Each point is reached from the start by the listed moves, each made once or not at all, plus a little noise. Is the number of moves made odd or even? Then give how often each move was made.

Moves:
(1): [ 0.29  0.06 -0.30  0.22]
(2): [ 0.22  0.49  0.37 -0.36]
Start: [ 0.12 -0.10  0.01  0.03]
Points:
[ 0.12 -0.09  0.04  0.01] => even (0, 0)
[ 0.33  0.39  0.38 -0.33] => odd (0, 1)
[ 0.36 -0.02 -0.30  0.26] => odd (1, 0)

Moves:
(1): [ 0.17  0.16  0.03  0.23 -0.07  0.22  0.06  0.07]
(2): [-0.24  0.40 -0.07 -0.02  0.30  0.08 -0.05 -0.19]
(3): [ 0.15  0.27  0.12  0.02  0.03 -0.12  0.09  0.20]
(4): [-0.44  0.13  0.28 -0.06  0.08  0.04  0.14 -0.06]
(5): [ 0.08  0.14  0.16  0.19  0.23  0.01 -0.13  0.28]
(6): [ 0.15  0.08 -0.23  0.09 -0.25  0.09 -0.27  0.31]
Start: [ 0.31 -0.09  0.03 -0.02 -0.04 -0.06 -0.17 -0.22]
Points:
[ 0.44  0.79  0.04  0.26  0.27 -0.01 -0.54  0.39] => even (0, 1, 1, 0, 1, 1)
[-0.01  0.93  0.29  0.21  0.35  0.04 -0.36  0.31] => odd (0, 1, 1, 1, 1, 1)
[ 0.78  0.43 -0.10  0.32 -0.33  0.11 -0.29  0.38] => odd (1, 0, 1, 0, 0, 1)
[ 0.03  0.22  0.33  0.16 -0.02  0.17 -0.01 -0.19] => even (1, 0, 0, 1, 0, 0)

Moves:
(1): [ 0.15 -0.09  0.14 -0.17  0.26  0.15  0.16  0.14  0.08 -0.16  0.00 -0.05
  0.28  0.17]
(2): [-0.06  0.11  0.13 -0.06  0.09  0.03  0.06 -0.04 -0.04 -0.05  0.04 -0.02
  0.17 -0.21]
(3): [-0.18  0.08  0.11  0.32  0.19  0.10  0.07 -0.14 -0.02 -0.06 -0.25 -0.01
  0.13  0.00]
(4): [ 0.16 -0.10 -0.04 -0.28  0.14  0.00  0.31 -0.10  0.34  0.14  0.20  0.00
  0.10 -0.08]
(5): [-0.20  0.22  0.21 -0.27 -0.01 -0.27  0.31  0.06 -0.30  0.23  0.00 -0.37
 -0.14  0.23]
(6): [-0.21 -0.10 -0.33  0.09 -0.01  0.12 -0.18 -0.09 -0.14 -0.08  0.14  0.02
  0.02  0.28]
(7): [-0.24 -0.38 -0.02  0.04  0.03 -0.08  0.13  0.04  0.08  0.09 -0.02 -0.14
  0.03 -0.20]
(8): [ 0.10 -0.15  0.25  0.14 -0.11  0.39 -0.24  0.28  0.05  0.31  0.01 -0.11
 -0.06 -0.12]
(9): [-0.10 -0.08 -0.08 -0.15 -0.25  0.08  0.21 -0.06  0.14 -0.01 -0.24  0.39
 -0.11  0.09]
(10): [ 0.07 -0.39  0.18  0.00 -0.13 -0.01 -0.13 -0.04 -0.15  0.10 -0.01  0.19
  0.15  0.00]
(11): [-0.20 -0.12  0.25  0.03 -0.07 -0.18  0.04 -0.13 -0.17 -0.28  0.19  0.03
  0.05  0.08]
Start: [-0.30 -0.01 -0.15  0.13  0.05 -0.05  0.10 -0.12  0.05  0.05  0.06 -0.25
  0.02 -0.10]
Points:
[-0.60 -0.48  0.39 -0.52  0.31 -0.21  0.69 -0.32 -0.33 -0.05  0.60 -0.45
  0.66  0.37] => odd (1, 1, 0, 1, 1, 1, 0, 0, 0, 1, 1)
[-0.26 -0.45  0.49 -0.36  0.10  0.42  0.65 -0.04  0.44  0.00  0.25 -0.01
  0.45 -0.16] => even (1, 1, 0, 1, 0, 0, 0, 1, 1, 0, 1)
[-0.58 -1.12  0.51 -0.14 -0.24  0.18  0.48 -0.17  0.30  0.36  0.22  0.10
  0.35 -0.54] => odd (0, 1, 0, 1, 0, 0, 1, 1, 1, 1, 1)
[-0.08 -0.71  0.33 -0.05 -0.18  0.55  0.11  0.19  0.17  0.31 -0.19  0.18
  0.28  0.05] => even (1, 0, 0, 0, 0, 0, 0, 1, 1, 1, 0)
[-0.72 -0.69 -0.03 -0.21  0.47 -0.02  0.62 -0.30  0.20 -0.30  0.60 -0.41
  0.67 -0.06] => even (1, 1, 0, 1, 0, 1, 1, 0, 0, 0, 1)

Moves:
(1): [ 0.42 -0.01  0.05  0.01 -0.07  0.01 -0.05  0.09 -0.04  0.01  0.07 -0.08
  0.18  0.11 -0.07 -0.19 -0.01  0.02 -0.12 -0.03  0.05]
(2): [ 0.15  0.32  0.11  0.00  0.13  0.49  0.13 -0.18  0.04 -0.13 -0.01 -0.16
 -0.18  0.00  0.00 -0.31 -0.18  0.07  0.22 -0.05 -0.13]
(3): [ 0.02  0.09  0.10  0.17  0.05 -0.37 -0.01  0.10  0.12 -0.18 -0.12 -0.13
 -0.30  0.10 -0.04 -0.13 -0.33  0.34  0.34  0.14 -0.02]
(4): [-0.15  0.02 -0.03  0.18 -0.09 -0.13 -0.14  0.16 -0.12  0.19 -0.02 -0.15
 -0.13 -0.26 -0.03 -0.12 -0.08 -0.04  0.02 -0.01  0.02]
(5): [ 0.05 -0.09 -0.02 -0.10  0.04  0.10  0.13  0.04  0.01 -0.20 -0.11 -0.18
 -0.02  0.05  0.04 -0.20  0.02  0.02  0.02  0.03 -0.12]
(6): [ 0.08  0.02  0.34 -0.09  0.06  0.28  0.05 -0.19  0.22  0.28 -0.05 -0.36
 -0.11 -0.46  0.17  0.06 -0.23  0.21  0.48 -0.15 -0.08]
(7): [ 0.22  0.02  0.00 -0.01 -0.24  0.12  0.28 -0.21  0.27  0.17 -0.21 -0.12
 -0.23 -0.27  0.09 -0.35 -0.06 -0.08  0.01  0.02  0.04]
(8): [ 0.12  0.08 -0.02 -0.05  0.03  0.15  0.20  0.23  0.06  0.10 -0.09 -0.09
  0.07  0.10 -0.16  0.18  0.03 -0.04 -0.06 -0.05 -0.07]
(9): [-0.16  0.09  0.15 -0.03  0.20  0.14  0.05  0.06  0.29 -0.20  0.09  0.07
  0.40  0.11 -0.08 -0.27 -0.13  0.00  0.16 -0.21 -0.04]
(10): [ 0.11  0.07  0.06 -0.26 -0.03 -0.03  0.11 -0.02 -0.09  0.16 -0.17 -0.03
  0.15 -0.05 -0.19  0.05 -0.03 -0.07 -0.20 -0.02 -0.10]
(11): [ 0.12  0.14  0.10 -0.13 -0.24  0.05  0.19  0.03 -0.10  0.05  0.06 -0.03
  0.04  0.15  0.09 -0.21 -0.04  0.02  0.01 -0.01 -0.02]
(12): [ 0.05 -0.07  0.10  0.19  0.13 -0.14  0.04  0.00 -0.20 -0.03  0.12  0.14
 -0.06 -0.11  0.10  0.18  0.04  0.19  0.08 -0.08 -0.05]
(13): [ 0.03 -0.14 -0.07  0.20 -0.28  0.07 -0.11  0.23 -0.16 -0.43 -0.10  0.01
 -0.20 -0.02  0.02  0.07 -0.03 -0.18  0.06  0.03  0.14]
(14): [-0.12  0.12  0.01  0.10  0.01 -0.11  0.04 -0.06 -0.08  0.23 -0.17  0.07
  0.20  0.23 -0.02  0.07  0.14  0.21  0.09 -0.09  0.13]
(15): [-0.03 -0.02  0.10 -0.10  0.26 -0.16 -0.17  0.08 -0.07 -0.03  0.07 -0.05
 -0.31 -0.17  0.03 -0.18  0.04 -0.09  0.11 -0.12  0.18]
(16): [-0.11 -0.14  0.16  0.17 -0.04 -0.04  0.05 -0.11  0.10 -0.17 -0.01 -0.11
 -0.16  0.10  0.01 -0.03  0.03 -0.03 -0.15  0.08 -0.12]
(17): [ 0.01 -0.06  0.05 -0.05 -0.05 -0.09  0.00 -0.04 -0.02 -0.12  0.13 -0.11
 -0.20 -0.04 -0.17 -0.04  0.14  0.11  0.01 -0.02 -0.01]
(18): [-0.03  0.25 -0.01  0.02 -0.07 -0.21 -0.02 -0.01  0.04  0.03 -0.04 -0.11
  0.16  0.03  0.09  0.06  0.08  0.17 -0.20  0.02  0.07]
(19): [ 0.12  0.13  0.08  0.10 -0.02 -0.25 -0.01 -0.22 -0.05  0.25  0.12  0.02
  0.12 -0.07  0.20  0.15  0.20 -0.04  0.18  0.00 -0.18]
(20): [-0.17  0.03  0.22  0.06  0.00  0.16 -0.28  0.05  0.23  0.26 -0.28  0.09
 -0.19 -0.21  0.12  0.07  0.13  0.26  0.17  0.02 -0.25]
Start: [ 0.07 -0.09 -0.25 -0.16 -0.10 -0.11 -0.18 -0.10  0.07 -0.02  0.15 -0.08
  0.04  0.08  0.33  0.24 -0.11  0.13 -0.18  0.07  0.05]
Points:
[ 0.89  0.66  0.50 -0.17 -0.34  0.56 -0.18 -0.12  0.32  0.51 -0.41 -0.79
  0.03 -0.50  0.51  0.37 -0.14  0.53  0.36 -0.16 -0.51] => odd (1, 1, 0, 0, 0, 1, 0, 1, 0, 1, 0, 0, 1, 0, 0, 0, 0, 1, 1, 1)
[ 0.48  0.31  0.18  0.00 -0.16  0.15  0.50 -0.10 -0.02 -0.32 -0.58 -0.72
 -0.54 -0.05  0.33 -0.22  0.00  0.31 -0.22 -0.16  0.02] => odd (0, 1, 0, 0, 1, 0, 1, 1, 0, 1, 0, 1, 1, 1, 1, 1, 0, 1, 0, 0)
[ 0.55  0.77  0.51 -0.14 -0.01 -0.08  0.64 -0.28  0.79 -0.33 -0.10 -0.96
 -0.37  0.20  0.59 -1.05 -0.44  0.48  0.42 -0.09 -0.37] => odd (0, 1, 1, 0, 1, 0, 1, 1, 1, 0, 1, 0, 0, 0, 1, 1, 0, 1, 1, 0)
[ 0.23  0.77  0.81 -0.41  0.07  0.63  0.09 -0.35  0.50  0.39 -0.11 -0.48
  0.24 -0.45  0.63 -0.13 -0.47  0.99  0.54 -0.42 -0.55] => even (0, 1, 0, 0, 0, 1, 0, 0, 1, 1, 1, 1, 0, 0, 0, 0, 0, 1, 0, 1)
[ 0.69  0.92  0.75  0.15  0.61 -0.28  0.08 -0.19  0.39  0.30  0.14 -0.77
  0.21 -0.04  0.54 -0.15 -0.46  1.19  1.09 -0.56 -0.08] => odd (1, 1, 1, 0, 0, 1, 0, 1, 1, 0, 0, 1, 0, 1, 1, 0, 0, 1, 1, 0)
[ 0.89  0.53  0.35 -0.47 -0.18  0.45  0.22  0.27  0.30  0.07 -0.50 -0.69
 -0.20  0.32  0.12 -0.51 -0.52  0.76  0.19  0.10 -0.63] => even (1, 1, 1, 0, 1, 0, 0, 1, 0, 1, 1, 0, 0, 0, 0, 0, 0, 0, 0, 1)
[ 0.17  0.09  0.37 -0.28 -0.07  0.02 -0.19  0.00  0.60 -0.14 -0.30 -0.45
  0.55  0.22  0.26 -0.27 -0.02  0.50 -0.50 -0.04 -0.46] => odd (1, 0, 0, 0, 1, 0, 0, 0, 1, 1, 0, 0, 0, 0, 0, 1, 0, 1, 0, 1)

Moves:
(1): [ 0.05  0.12  0.18 -0.06 -0.02  0.04  0.01  0.02 -0.10  0.11 -0.09  0.04
  0.06 -0.03  0.02  0.06 -0.32 -0.08 -0.05 -0.11 -0.07 -0.11  0.07  0.00]
(2): [-0.02  0.18 -0.04  0.25  0.10 -0.04  0.02  0.03  0.29  0.09 -0.01 -0.11
  0.12 -0.02 -0.02 -0.19 -0.09 -0.08 -0.23  0.25 -0.05 -0.01  0.27  0.12]
(3): [-0.11  0.12  0.14 -0.14 -0.25 -0.05  0.04  0.03  0.10 -0.08 -0.18 -0.07
  0.27 -0.22 -0.19  0.08 -0.10  0.06 -0.18  0.04 -0.12 -0.14  0.04  0.04]
(4): [-0.20  0.13 -0.15 -0.10 -0.16  0.04  0.02  0.22 -0.31 -0.11 -0.27  0.12
 -0.06  0.05  0.02  0.03  0.24  0.01  0.02 -0.11  0.02  0.23 -0.23 -0.23]
(5): [ 0.00  0.01 -0.06 -0.02  0.30 -0.15 -0.05  0.13 -0.04  0.03  0.05  0.09
  0.10 -0.13  0.02  0.29  0.09 -0.23 -0.19  0.06  0.34 -0.08 -0.03 -0.15]
(6): [-0.15  0.02  0.12  0.06 -0.15  0.10 -0.01  0.02  0.02  0.00  0.08 -0.18
 -0.06 -0.10 -0.07 -0.09  0.05 -0.18  0.00 -0.05  0.02 -0.31 -0.11  0.02]
(7): [-0.09 -0.15 -0.02  0.22  0.18  0.11  0.10  0.08 -0.11 -0.01  0.01 -0.07
  0.02 -0.07 -0.18  0.11  0.08  0.05  0.09  0.17  0.02  0.16  0.03 -0.24]
(8): [ 0.12  0.12  0.08  0.07  0.27 -0.12  0.03  0.04 -0.02 -0.22  0.08 -0.03
  0.19 -0.12 -0.05 -0.07  0.04  0.17  0.37 -0.45 -0.03 -0.01 -0.14 -0.06]
(9): [ 0.31  0.09  0.02 -0.02 -0.17  0.13  0.08  0.17  0.10 -0.07  0.02 -0.06
  0.02  0.24 -0.08  0.24 -0.14  0.02  0.02 -0.14 -0.17  0.16  0.09  0.04]
(10): [-0.04 -0.13  0.30 -0.42 -0.04  0.36  0.29  0.00 -0.15 -0.02 -0.03 -0.12
  0.15  0.03  0.10 -0.19  0.12  0.09 -0.35  0.18  0.17  0.02  0.19 -0.41]
(11): [ 0.11 -0.01  0.03 -0.01  0.02 -0.02 -0.09 -0.01  0.20  0.33  0.01 -0.15
 -0.05 -0.08  0.01  0.18  0.05  0.01 -0.06  0.19 -0.08 -0.15 -0.04 -0.19]
(12): [-0.19 -0.01 -0.23  0.07  0.07 -0.25  0.50  0.15  0.02 -0.06  0.28  0.07
 -0.28  0.00 -0.16 -0.04  0.00  0.01  0.27 -0.05 -0.37  0.10 -0.16  0.00]
(13): [-0.12  0.11  0.18 -0.15  0.15  0.08  0.03  0.16 -0.08 -0.06  0.18  0.49
 -0.03  0.00 -0.08  0.13 -0.05  0.26  0.07  0.05  0.13  0.10 -0.17  0.11]
(14): [-0.07 -0.09  0.00 -0.08  0.06  0.05  0.03  0.15  0.12  0.01  0.07  0.01
  0.02 -0.13  0.01 -0.26 -0.05 -0.04 -0.13 -0.15  0.00  0.03  0.24 -0.05]
(15): [ 0.11 -0.31 -0.29  0.15 -0.06  0.18  0.05  0.14  0.05  0.06  0.28  0.09
  0.32 -0.09  0.03  0.11  0.00  0.11  0.06  0.10 -0.07 -0.23  0.10  0.04]
(16): [-0.26  0.05 -0.34  0.04  0.29  0.15 -0.01  0.21  0.21  0.27 -0.21 -0.13
 -0.17  0.01 -0.08  0.01  0.06  0.06  0.33 -0.02  0.12 -0.07  0.06  0.22]
(17): [-0.34 -0.09 -0.07 -0.22  0.31  0.29  0.00  0.22  0.01  0.09 -0.03  0.06
 -0.07  0.27 -0.16 -0.01 -0.11 -0.23  0.11 -0.15 -0.07 -0.19 -0.22 -0.01]
(18): [ 0.20  0.29  0.10 -0.15 -0.08 -0.04 -0.06  0.09 -0.08 -0.21  0.17 -0.05
 -0.03  0.10 -0.08  0.03 -0.10 -0.08  0.01  0.14  0.02 -0.05  0.23 -0.31]
(19): [ 0.12 -0.04  0.06  0.10 -0.16  0.03  0.05 -0.06  0.08  0.21  0.00  0.16
  0.01  0.20 -0.12 -0.08 -0.02 -0.16 -0.01  0.08  0.08  0.12 -0.03  0.00]
(20): [-0.22 -0.35  0.30  0.17 -0.03 -0.10  0.03  0.41  0.20 -0.02 -0.18  0.09
 -0.38  0.20  0.20  0.03 -0.44  0.10 -0.05  0.04  0.07 -0.09  0.06 -0.17]
(21): [-0.19 -0.11  0.07 -0.26  0.20 -0.27 -0.09  0.04 -0.26  0.03  0.01 -0.09
  0.12 -0.01  0.22  0.20  0.08  0.09  0.01  0.11 -0.02  0.18  0.00  0.19]
(22): [-0.23 -0.06  0.15  0.24  0.18 -0.05  0.04 -0.16 -0.25  0.08 -0.11  0.16
 -0.05  0.05 -0.04  0.14  0.15  0.02  0.07  0.00 -0.01 -0.05 -0.04  0.01]
(23): [ 0.09 -0.10  0.13 -0.01 -0.11  0.07  0.26  0.03 -0.08 -0.31 -0.40 -0.06
 -0.21 -0.03  0.06 -0.19  0.33 -0.05  0.17  0.14 -0.34  0.04 -0.01  0.18]
(24): [ 0.28 -0.04  0.01  0.11  0.10 -0.02 -0.06  0.05  0.12  0.16 -0.03 -0.13
 -0.05 -0.04 -0.12 -0.15  0.01  0.25 -0.06 -0.02  0.06 -0.10  0.02  0.00]
Start: [ 0.03  0.06  0.03  0.44 -0.35 -0.19 -0.02 -0.38  0.10 -0.13 -0.10 -0.11
 -0.09 -0.13 -0.28  0.15 -0.48  0.06 -0.09 -0.19 -0.16  0.32  0.07  0.03]
Points:
[ 0.22  0.37  0.55  0.55  0.11  0.17  0.79  0.14  0.45  0.31  0.32 -0.46
 -0.18  0.41 -1.07 -0.07 -0.52 -0.10  0.07 -0.25 -0.58 -0.15  0.17 -0.78] => even (0, 1, 0, 0, 0, 1, 0, 1, 1, 1, 1, 1, 0, 0, 0, 0, 1, 1, 1, 0, 0, 1, 0, 1)
[-1.11  0.06  0.74  0.12  0.75  0.18  0.85  0.99  0.14  0.08  0.18  0.03
 -0.44  0.33 -0.72  0.07 -1.19  0.07  0.48  0.01 -0.13  0.20  0.19 -0.52] => even (1, 1, 0, 0, 0, 1, 1, 1, 0, 1, 0, 1, 1, 0, 0, 1, 1, 1, 1, 1, 1, 0, 0, 0)
[-0.75  0.50  0.21 -0.26 -0.09  0.03  0.85  0.55 -0.11 -0.17 -0.30 -0.33
 -0.58 -0.19 -0.34  0.03  0.21  0.20  0.17  0.62 -0.54  0.41  0.12 -0.24] => odd (0, 1, 0, 1, 0, 1, 0, 0, 0, 1, 1, 1, 1, 0, 0, 1, 0, 1, 0, 0, 1, 0, 1, 0)
[-0.66 -0.01  0.83  0.16  0.35  0.57  0.57  0.40 -0.29 -0.12  0.09 -0.02
  0.93 -0.21 -0.77  0.67 -0.75  0.39 -0.07 -0.21 -0.38 -0.08  0.21 -0.14] => odd (1, 1, 1, 0, 0, 1, 1, 1, 1, 1, 0, 0, 1, 0, 1, 0, 1, 0, 0, 0, 1, 1, 0, 0)
[-1.10 -0.14  0.30  0.18  1.01  0.47  0.46  0.65 -0.34  0.47 -0.83 -0.23
 -0.34 -0.19 -0.60  0.42  0.55  0.12 -0.10  0.56  0.15  0.08 -0.17 -0.38] => even (0, 1, 0, 1, 1, 1, 1, 0, 0, 1, 1, 0, 1, 0, 0, 1, 1, 0, 0, 0, 1, 1, 1, 1)
[-0.44 -0.01  0.31 -0.27 -0.10  0.29  0.94  0.76 -0.07 -0.27 -0.36 -0.59
 -0.35 -0.50 -1.03 -0.03  0.17 -0.25 -0.38  0.21 -0.47 -0.14  0.04 -1.34] => odd (0, 0, 1, 1, 1, 1, 1, 0, 0, 1, 1, 1, 0, 1, 0, 0, 1, 1, 0, 0, 0, 0, 1, 1)
[-0.44 -0.18  0.41 -0.05  0.22  0.10  0.29  1.31  0.29 -0.43 -0.41 -0.42
  0.06 -0.17 -0.42  0.60 -1.07 -0.21  0.40 -0.63 -0.50 -0.54  0.49  0.01] => even (1, 0, 1, 0, 1, 1, 0, 1, 1, 0, 0, 0, 0, 1, 1, 1, 1, 1, 0, 1, 1, 0, 1, 0)

Moves:
(1): [ 0.14  0.27  0.22 -0.09  0.28  0.08  0.09 -0.06  0.10  0.01  0.12  0.05
 -0.07 -0.46  0.10 -0.06 -0.01  0.03  0.05 -0.12 -0.07  0.06 -0.28 -0.05
 -0.45  0.15  0.03]
(2): [ 0.11  0.26  0.10  0.09  0.01  0.06 -0.08  0.13  0.21  0.21 -0.09 -0.08
  0.01 -0.27 -0.21 -0.12  0.26  0.04 -0.23 -0.46  0.04 -0.11  0.12 -0.19
 -0.48  0.08  0.08]
(3): [-0.01  0.15 -0.18  0.14  0.24 -0.11  0.24  0.39 -0.10 -0.08 -0.12  0.28
 -0.11 -0.18  0.24 -0.15  0.00 -0.25  0.16 -0.06 -0.01 -0.45  0.45  0.05
 -0.21 -0.12  0.22]
(4): [-0.11  0.06 -0.14 -0.10  0.14  0.13 -0.20  0.10  0.02 -0.23  0.22 -0.03
  0.20 -0.11  0.01  0.08  0.05 -0.06  0.20 -0.19  0.02 -0.02 -0.08 -0.14
 -0.13  0.08 -0.19]
(5): [ 0.06  0.39  0.17 -0.14  0.06  0.15 -0.19  0.19 -0.24 -0.01 -0.29  0.09
  0.20 -0.18 -0.19 -0.23  0.04  0.12  0.11  0.08  0.16  0.06 -0.02  0.02
 -0.23 -0.13 -0.20]
(6): [ 0.06 -0.34 -0.18 -0.02  0.02 -0.06 -0.11  0.22 -0.03  0.07  0.03 -0.33
 -0.07  0.26  0.16  0.23  0.07  0.24 -0.05  0.08  0.04  0.11  0.08 -0.07
 -0.13 -0.09  0.17]
(7): [ 0.14  0.25  0.03 -0.11 -0.05 -0.26 -0.15  0.07 -0.11 -0.25  0.03 -0.19
  0.09 -0.25 -0.02  0.11  0.07 -0.21 -0.18 -0.15  0.09 -0.25 -0.12  0.21
 -0.28 -0.08 -0.14]
(8): [ 0.06 -0.07  0.31 -0.01  0.13  0.11  0.32 -0.07  0.07  0.40 -0.09 -0.48
 -0.14  0.16  0.22  0.34 -0.17 -0.07  0.12  0.45  0.10 -0.02 -0.22  0.08
  0.12  0.14 -0.06]
(9): [ 0.08 -0.01 -0.05 -0.02 -0.05 -0.05  0.09 -0.28 -0.06 -0.04 -0.06 -0.20
  0.02  0.05 -0.06 -0.29  0.14 -0.08  0.17 -0.12 -0.05 -0.02  0.09  0.00
 -0.04 -0.02 -0.06]
(10): [ 0.27  0.03  0.24 -0.16  0.03 -0.15 -0.02  0.15  0.36  0.02  0.05  0.04
  0.50  0.31  0.28 -0.42 -0.32 -0.25  0.09 -0.10 -0.17  0.19  0.17  0.26
 -0.06  0.12  0.04]
(11): [-0.26  0.16  0.02  0.25  0.41  0.31  0.10  0.13 -0.02 -0.01 -0.25 -0.09
  0.02 -0.09 -0.19  0.24 -0.11  0.11 -0.26 -0.33 -0.10 -0.33 -0.05  0.55
 -0.36  0.12 -0.34]
(12): [-0.07  0.05  0.17 -0.06 -0.03  0.09  0.30 -0.15 -0.41  0.09 -0.09 -0.03
 -0.18 -0.13 -0.11  0.07 -0.17  0.23 -0.14 -0.20  0.21  0.24  0.00 -0.11
  0.42  0.05 -0.22]
(13): [ 0.20  0.20 -0.25 -0.02 -0.06  0.25  0.14 -0.14 -0.11  0.24  0.13 -0.26
 -0.05  0.16 -0.04 -0.14 -0.28 -0.13  0.30  0.18 -0.23 -0.01  0.27 -0.06
  0.35  0.10  0.07]
(14): [ 0.09 -0.03  0.10  0.21 -0.30 -0.27  0.04  0.17 -0.04  0.42  0.02 -0.19
  0.13  0.16  0.06 -0.03 -0.10 -0.21  0.32  0.03 -0.38  0.07 -0.08  0.06
  0.37  0.08  0.06]
(15): [-0.13 -0.08 -0.16 -0.01 -0.11 -0.19  0.04 -0.15  0.22 -0.12 -0.17 -0.07
  0.03  0.06  0.09  0.20 -0.01  0.29  0.12  0.10  0.25  0.04 -0.10 -0.07
 -0.10 -0.09  0.03]
(16): [-0.09 -0.42  0.39 -0.37 -0.27  0.04 -0.17 -0.35  0.33 -0.29  0.01 -0.13
 -0.07 -0.03 -0.15  0.05 -0.24 -0.03  0.19 -0.20  0.01 -0.20  0.19 -0.08
  0.18 -0.42  0.41]
(17): [-0.01 -0.15  0.08  0.04 -0.20  0.33  0.16 -0.17  0.12  0.18  0.11  0.20
 -0.15 -0.15  0.05  0.02 -0.02  0.37 -0.11 -0.07  0.21 -0.10 -0.14 -0.15
  0.31 -0.13 -0.36]
(18): [-0.11 -0.11 -0.02  0.14 -0.13  0.24 -0.06  0.04 -0.26  0.06  0.12 -0.04
  0.04 -0.15  0.10  0.18  0.08  0.17 -0.07  0.19  0.18 -0.09  0.08 -0.08
 -0.15  0.09 -0.10]
(19): [-0.11  0.00 -0.08 -0.01  0.24  0.09 -0.21 -0.07  0.00 -0.13 -0.05  0.00
 -0.07 -0.19  0.09  0.06  0.08  0.02 -0.14  0.01 -0.02  0.22  0.05 -0.12
 -0.04  0.02 -0.07]
(20): [ 0.04  0.22  0.08  0.11  0.02  0.27 -0.20  0.06 -0.22 -0.24 -0.32  0.32
  0.09 -0.16  0.04  0.21  0.21 -0.03 -0.31 -0.03 -0.20 -0.28 -0.42 -0.12
  0.03 -0.01  0.20]
(21): [-0.22  0.46  0.38  0.04  0.16  0.14 -0.03 -0.16  0.09  0.25  0.13  0.06
 -0.08  0.02 -0.14  0.50  0.25  0.35  0.23  0.16  0.06 -0.05  0.21 -0.33
  0.30 -0.31 -0.06]
(22): [-0.04 -0.12 -0.24  0.14  0.22 -0.06 -0.31 -0.21 -0.03 -0.10  0.04 -0.04
  0.05  0.08  0.16 -0.12  0.22  0.31 -0.05  0.16  0.12 -0.21  0.09  0.16
  0.33  0.01  0.09]
(23): [ 0.04 -0.16 -0.11  0.04  0.04  0.24  0.15 -0.18 -0.20  0.26 -0.03 -0.19
  0.30 -0.19 -0.17 -0.13 -0.01 -0.18  0.01  0.06 -0.21 -0.07 -0.10  0.01
 -0.05 -0.18  0.16]
(24): [-0.17 -0.04  0.04  0.10 -0.06  0.02  0.04  0.15  0.12  0.07  0.02  0.02
  0.12  0.12 -0.09 -0.19 -0.36  0.06  0.07 -0.06 -0.19  0.02 -0.06 -0.17
  0.00 -0.03  0.05]
Start: [ 0.16 -0.04  0.36  0.11 -0.42  0.20  0.06 -0.32 -0.05 -0.34  0.09 -0.03
  0.00  0.09 -0.01  0.44 -0.03  0.31  0.06 -0.09 -0.24 -0.16 -0.25 -0.09
 -0.66 -0.17 -0.13]
Points:
[-0.33  0.28  0.74  0.25  0.28  0.74 -0.09 -0.56 -0.52 -0.69 -1.04 -0.60
  0.14 -0.48  0.21  0.88 -0.05  0.68  0.56 -0.38 -0.14 -1.07 -0.37  0.21
 -0.33 -0.47 -0.27] => odd (0, 0, 1, 1, 1, 0, 0, 1, 1, 0, 1, 1, 0, 1, 1, 1, 0, 0, 1, 1, 0, 1, 0, 0)
[-0.14  1.32  1.24  0.83  0.38  1.08 -0.10  0.30 -0.20  0.33 -0.72  0.57
  0.56 -0.59 -0.04  0.31 -0.05  1.22 -0.19 -0.95 -0.54 -0.87  0.06 -0.16
 -0.27 -0.45 -0.64] => odd (0, 1, 1, 0, 1, 0, 0, 0, 0, 1, 1, 1, 0, 1, 0, 0, 1, 0, 1, 1, 1, 1, 0, 1)
[ 0.10  0.72  1.05  0.44  0.43  0.80 -0.33 -0.34 -0.26  0.41  0.04 -0.76
 -0.16 -0.55  0.37  1.62  0.66  1.18  0.08 -0.20 -0.33 -0.13 -0.76 -0.93
 -0.33  0.02 -0.12] => odd (1, 1, 0, 1, 0, 1, 0, 1, 0, 0, 0, 1, 0, 1, 0, 0, 0, 0, 1, 1, 1, 1, 0, 0)
